Each row is a point. Two turns around zero, p and q, are shown by what they do to some points. Write where each new point lands after one turn and then the other. Backwards means that the second turn is done in reverse. Each puzzle has new turns, and all numbers are rounded.

Turn p:
[0.16 0.17 0.33] -> [0.23 0.14 0.30]
[-0.11 -0.36  0.29] -> [ 0.24 -0.40  0.05]
[-0.13 -0.22  0.13] -> [ 0.08 -0.28  0.02]
[-0.39 -0.09 -0.24] -> [-0.37 -0.25 -0.12]
[ 0.30  0.27 -0.11] -> [ 0.03  0.42 -0.02]
[ 0.17  0.23 -0.40] -> [-0.21  0.38 -0.23]
Turn q:
[ 0.18  0.08 -0.45] -> [ 0.15  0.00 -0.47]
[ 0.05 -0.07  0.55] -> [ 0.06 -0.12  0.54]
[-0.05  0.23 -0.18] -> [ 0.06  0.23 -0.17]
[-0.18 -0.24  0.09] -> [-0.27 -0.12  0.11]
Where do these land?
p, then q backwards: [ 0.00 -0.31  0.41] -> [ 0.46 -0.10  0.20]
p, then q backwards: [0.01 0.14 0.30] -> [0.05 0.08 0.32]
p, then q backwards: [ 0.22 -0.23 -0.11] -> [ 0.19  0.10 -0.26]
p, then q: [-0.14  0.00 -0.12] -> [-0.18  0.04 -0.03]
p, then q: [-0.10  0.39 -0.48] -> [-0.28  0.56 -0.06]

Turn p:
[-0.06 -0.41  0.20  0.20 -0.18  0.35] -> [-0.20 -0.32  0.21  0.00 -0.08  0.46]
[-0.16 -0.27  0.11 -0.09 -0.28 -0.16] -> [-0.28 -0.20  0.07 -0.28 -0.12 -0.06]
[ 0.08  0.01 -0.38 -0.08  0.68 -0.04] -> [ 0.16  0.31 -0.01  0.17  0.68 -0.10]
[-0.23  0.23 -0.07 -0.15 -0.32 -0.13] -> [-0.21  0.08 -0.27 -0.07 -0.28 -0.21]
[-0.02  0.30  0.02  0.06  0.67  0.17] -> [ 0.21  0.43  0.21  0.47  0.28 -0.02]
[-0.10  0.08  0.18 -0.21 -0.44  0.06] -> [-0.17  0.04 -0.09 -0.22 -0.45  0.06]
[-0.14 -0.18  0.06  0.39 -0.16  0.07] -> [-0.16 -0.39  0.06  0.20 -0.08  0.11]
[ 0.45  0.27  0.08 -0.05  0.36 -0.29] -> [ 0.59  0.19  0.12 -0.02  0.13 -0.29]
[ 0.18 -0.04 -0.20 -0.07 -0.32 -0.03] -> [ 0.06 -0.14 -0.31 -0.24 -0.06  0.06]
Turn q:
[ 0.11  0.17  0.20  0.51 -0.32  0.34] -> [-0.13  0.13  0.30  0.61  0.00  0.25]
[ 0.11  0.18 -0.31 -0.11 -0.37  0.24] -> [ 0.35  0.02 -0.02  0.20 -0.37  0.22]
[-0.06 -0.03 -0.04 -0.06  0.42 -0.03] -> [ 0.00  0.07 -0.15 -0.26  0.30  0.01]
[-0.20  0.52 -0.42 -0.28  0.04 -0.24] -> [ 0.19  0.46 -0.43 -0.25 -0.36 -0.03]
[ 0.31  0.21  0.56 -0.17  0.40 -0.26] -> [ 0.03  0.33  0.38 -0.25  0.38 -0.50]
[-0.06 -0.13 -0.30 -0.02  0.02 -0.19] -> [ 0.02 -0.14 -0.34 -0.05 -0.06 -0.07]
[ 0.07 -0.53 -0.18  0.09 -0.07 -0.07] -> [-0.02 -0.54 -0.17  0.10  0.07 -0.05]
[-0.13 -0.18  0.10  0.15 -0.13  0.24] -> [-0.17 -0.18  0.14  0.12  0.00  0.25]
[-0.15 -0.20  0.38 -0.10  0.01 -0.03] -> [-0.27 -0.14  0.28 -0.20  0.04 -0.07]
Where do these land?
q, then p: [-0.06  0.29 -0.17 -0.06 -0.17  0.27] -> [ 0.17  0.00 -0.20  0.08 -0.27  0.28]
p, then q: [-0.03 -0.10  0.12 -0.20 -0.22  0.03] -> [ 0.03 -0.04  0.12 -0.16 -0.26  0.09]
q, then p backwards: [ 0.47 -0.06  0.15  0.04  0.18  0.19] -> [ 0.22 -0.10  0.01  0.18  0.46 -0.11]
p, then q: [ 0.01  0.00 -0.13  0.02  0.12 -1.22] -> [-0.15 -0.17 -0.40 -0.42  0.04 -1.06]
p, then q: [-0.15 -0.07 -0.04  0.20 -0.16  0.31] -> [-0.13 -0.15 -0.02  0.13  0.00  0.36]
p, then q: [-0.17  0.21  0.35  0.08  0.07  0.34] -> [-0.20  0.17  0.28  0.37 -0.11  0.17]
q, then p backwards: [ 0.04 -0.12 -0.15  0.10 -0.02 -0.16] -> [-0.04  0.08 -0.17  0.14 -0.09 -0.09]
q, then p: [-0.11 -0.14 -0.12 -0.17  0.20  0.24] -> [ 0.01  0.21  0.02 -0.14  0.15  0.29]

Turn p:
[-0.32 -0.18 -0.06  0.46 -0.06  0.21 -0.07  0.19 -0.09] -> [-0.15  0.23 -0.06  0.49  0.00  0.04  0.10  0.26 -0.21]
[-0.13  0.21  0.26  0.38  0.25 -0.25 -0.44  0.20 -0.36] -> [ 0.48  0.27  0.24  0.32 -0.11 -0.24  0.12 -0.13 -0.44]
[ 0.17  0.29 -0.01 -0.11 -0.13  0.32  0.22  0.19  0.04] -> [-0.21  0.17  0.03 -0.41  0.07  0.22  0.05  0.12 -0.13]
[ 0.73 -0.16  0.31 -0.36  0.11  0.31  0.47 -0.03 -0.23] -> [-0.04 -0.57 -0.20 -0.60 -0.06  0.53  0.23 -0.16 -0.28]
[-0.10 -0.25 -0.16 -0.29  0.02 -0.21 -0.23  0.12  0.19] -> [ 0.09 -0.22  0.12  0.04 -0.15 -0.25 -0.11  0.26  0.30]
[ 0.18  0.07 -0.32  0.27 -0.64  0.22 -0.31 -0.13  0.31] -> [ 0.07  0.47 -0.31  0.05  0.01  0.37 -0.50  0.31  0.27]
[-0.27 -0.02  0.29  0.43  0.20 -0.16 -0.28 -0.07  0.00] -> [ 0.25  0.11  0.23  0.54  0.14 -0.07  0.01 -0.16 -0.15]
[ 0.06 -0.22 -0.14 -0.26  0.10  0.24 -0.04 -0.36  0.44] -> [-0.04 -0.35 -0.14 -0.06  0.42  0.07 -0.20  0.16  0.37]
[ 0.03  0.01  0.11 -0.15  0.20 -0.43  0.26  0.06  0.06] -> [ 0.00 -0.16  0.25 -0.09 -0.17 -0.11  0.25 -0.30  0.22]
[ 0.02  0.17 -0.27 -0.18  0.24 -0.14  0.37 -0.22 -0.20] -> [-0.15 -0.04 -0.25 -0.28  0.06 -0.28  0.27 -0.32  0.11]
[-0.38  0.07  0.00 -0.20 -0.30 -0.11  0.05  0.04 -0.16] -> [-0.33  0.09  0.09  0.01 -0.23 -0.28 -0.25 -0.05 -0.06]
Turn q:
[-0.17 -0.71 -0.19 -0.14 -0.33 -0.06 -0.26  0.26  0.07] -> [-0.13 -0.80 -0.14 -0.37 -0.10  0.00  0.12 -0.02 -0.01]
[ 0.18  0.21 -0.04 -0.16  0.22  0.10  0.03  0.19 -0.03] -> [ 0.10  0.28  0.06 -0.13  0.02  0.09  0.11  0.08 -0.25]
[-0.37  0.13 -0.20 -0.12  0.21  0.23  0.05 -0.44 -0.10] -> [-0.11  0.17  0.25  0.02  0.20  0.29 -0.14 -0.48  0.18]
[ 0.27  0.22 -0.06  0.06  0.18  0.05  0.16  0.18  0.16] -> [ 0.25  0.33 -0.16 -0.04 -0.01  0.02  0.16  0.13 -0.09]
[ 0.00  0.09  0.17 -0.10  0.23 -0.47  0.09  0.22 -0.16] -> [ 0.12  0.02  0.12  0.01  0.38 -0.28 -0.11  0.28 -0.25]
[-0.41  0.20 -0.02  0.07 -0.06 -0.02 -0.15 -0.04 -0.20] -> [-0.22 -0.05  0.03  0.15  0.16  0.23 -0.35 -0.04 -0.04]
[ 0.41  0.14  0.15 -0.07  0.11 -0.02  0.19 -0.33 -0.01] -> [ 0.13  0.36  0.19  0.15 -0.14 -0.32  0.16 -0.12  0.03]
[-0.10 -0.75  0.19  0.27  0.24  0.23  0.18  0.14  0.16] -> [ 0.19 -0.44  0.16 -0.12  0.08  0.16  0.46  0.27  0.53]
[-0.30  0.09 -0.16  0.01 -0.04 -0.61  0.10  0.18  0.01] -> [ 0.05 -0.17 -0.29  0.00  0.50 -0.22 -0.32  0.04 -0.15]
[ 0.93  0.13 -0.16  0.29 -0.42  0.27 -0.20 -0.18 -0.25] -> [ 0.16  0.11 -0.14  0.53 -0.88 -0.10  0.32 -0.16 -0.37]
[-0.10  0.15  0.36 -0.09 -0.54  0.27  0.13  0.00  0.17] -> [-0.60  0.17 -0.21  0.00 -0.24 -0.09  0.03  0.15  0.24]
[-0.34  0.11 -0.05 -0.03  0.19  0.03 -0.32 -0.18  0.19] -> [ 0.05  0.02  0.12 -0.20  0.02  0.22 -0.43 -0.13  0.17]
Where do these land?
p, then q: [-0.80 -0.13 -0.21  0.05  0.21 -0.33 -0.21 -0.22 -0.04] -> [ 0.48 -0.23 -0.22  0.33  0.25 -0.31 -0.51  0.20  0.20]
p, then q: [ 0.09 -0.17 -0.03  0.07  0.05 -0.24 -0.17 -0.24  0.20] -> [ 0.31 -0.01 -0.11 -0.05 -0.28 -0.07  0.03 -0.01  0.18]
p, then q: [-0.18  0.12  0.09  0.31 -0.55  0.15  0.04  0.00 -0.23] -> [-0.26  0.06 -0.05  0.31 -0.10  0.41 -0.38 -0.10 -0.16]
p, then q: [ 0.19  0.15 -0.04  0.25  0.28 -0.30  0.23  0.33 -0.08] -> [-0.21  0.38 -0.16  0.20  0.11 -0.29  0.30 -0.06  0.13]
p, then q: [ 0.16  0.18 -0.40 -0.20  0.01  0.42  0.00  0.07  0.64] -> [ 0.14  0.30 -0.01 -0.74  0.18  0.25  0.04  0.29 -0.09]
q, then p: [ 0.25  0.16 -0.03  0.01 -0.96 -0.06  0.03 -0.16 -0.31] -> [-0.29  0.46 -0.36  0.65 -0.32 -0.33 -0.15 -0.20  0.13]
q, then p: [ 0.10 -0.15  0.06 -0.05  0.32 -0.13 -0.20 -0.03 -0.26] -> [ 0.18 -0.24  0.10  0.03 -0.14  0.23  0.02 -0.14 -0.28]
p, then q: [ 0.07  0.11  0.14 -0.25 -0.01 -0.22  0.23 -0.24 -0.08] -> [-0.10 -0.08  0.20 -0.11 -0.06 -0.21 -0.10 -0.32  0.18]
q, then p backwards: [-0.32  0.15  0.10 -0.27  0.25 -0.17 -0.10  0.52  0.17] -> [ 0.16  0.28 -0.07 -0.30 -0.07  0.60 -0.16  0.05  0.13]
p, then q backwards: [ 0.16 -0.20  0.10 -0.07  0.19 -0.01 -0.13 -0.19  0.44] -> [-0.32 -0.31 -0.01  0.29  0.27 -0.08  0.01 -0.05  0.01]
p, then q: [ 0.05 -0.28  0.10 -0.02  0.02  0.45  0.24  0.30 -0.28] -> [-0.33 -0.28  0.02  0.11  0.31  0.31  0.33  0.02 -0.14]
p, then q backwards: [ 0.24  0.05  0.11  0.17  0.17  0.45  0.02 -0.14 -0.17] -> [-0.09  0.09 -0.39 -0.03  0.10 -0.04  0.11  0.41 -0.14]
